Each point is reached from the start by the listed moves, each made 0, 1 or 2 times, or once backwards (-1), plus a little noise. Is the number of moves made odd or even? Then give how often each move was made.
In the rows, 128 means zero.

Moves:
(1): [155 125 114 105]
(2): [121 175 120 133]
(3): [131 122 166 115]
Start: [140 145 115 130]
Points:
[175  90 149  89] -> odd (1, -1, 1)
[199  92  92  83] -> odd (2, -1, 0)
[141 139 154 117] -> odd (0, 0, 1)
[123 101 136 149] -> even (-1, -1, 0)

Moves:
(1): [161 135 122 137 113 130 121 127 116 117 135]
(2): [118 151 122 118 128 118 130 124 120 134 132]
(3): [120 142 159 141 144 133 126 138 127 125 136]
(4): [128 126 123 146 125 128 132 131 129 135 139]
(5): [138 123 121 140 158 114 129 101 107 119 127]
(6): [137 129 118 123 134 163 107 117 139 145 129]
(7): [112 137 127 109 137 149 162 142 130 124 141]
(8): [125 125 115 133 143 118 125 149 125 117 121]
Start: [127 129  96 140 113 125 127 134 103 131 124]
Points:
[183 177  85 194  48  62 116 105  57 133 160] -> odd (2, 2, 0, 2, 0, -1, -1, -1)
[163 158  29 146  55 137 154 185  92 126 163] -> odd (2, 1, -1, 2, -1, 0, 1, 1)
[128 203 106 163 162 151 177 221  67  86 182] -> even (2, 1, 2, 1, 0, 0, 2, 2)

Moves:
(1): [132 125 133 130 133 114 131 118 120 118 137 127 126]
(2): [126 126 116 127 136 138 115 137 134 113 137 117 119]
(3): [135 140 132 116 116 123 133 138 130 133 123 122 144]
(4): [129 141 137 144 116 133 137 117 132 122 133 143 119]
(5): [118 151 140 120 139 127 130 117 132 133 142 140 121]
(6): [138 124 142 134 122 144 138 144 136 134 144 128 117]
(7): [111 127 124 128 124 136 154 141 124 127 137 102 112]
(8): [139 117 116 123 134 133 125 131 116 115 112 129 144]
(9): [145 124 125 129 130 118 127 110 136 131 131 124 127]
(10): [130 135 131 145 143 140 136 137 121 141 135 118 140]
(11): [120 120 136 125 132 133 134 137 136 123 140 126 140]
Start: [142 136 130 133 133 130 129 126 123 131 132 146 119]
Points:
[156 204 181 162 137 129 127 122 123 136 188 176  97] -> even (2, 1, 1, 1, 1, 1, -1, -1, -1, 1, -1)
[ 97 143 144 192 177 144 178 127  83 113 177 122 122] -> even (2, 0, -1, 1, 0, -1, 1, 0, -1, 2, 1)
[165 193 181  97 111 101 155 104 125 105 166 184 118] -> even (2, 0, 2, 1, 2, 1, 0, 1, 0, -1, 0)
[124 175 157 153  88 179 193 144 148 112 195 138   7] -> even (0, 1, 0, 2, 1, 2, 2, 0, 0, -1, -1)
[143 121  89 159 159 185 151 180 131 102 144  71 175] -> even (-1, 2, 1, 1, -1, -1, 1, 1, 1, 2, 2)
[203  52  58 130 169 173  85 151 131  91 117  99 122] -> odd (-1, 2, -1, -1, -1, 1, 0, 2, 2, 0, 0)
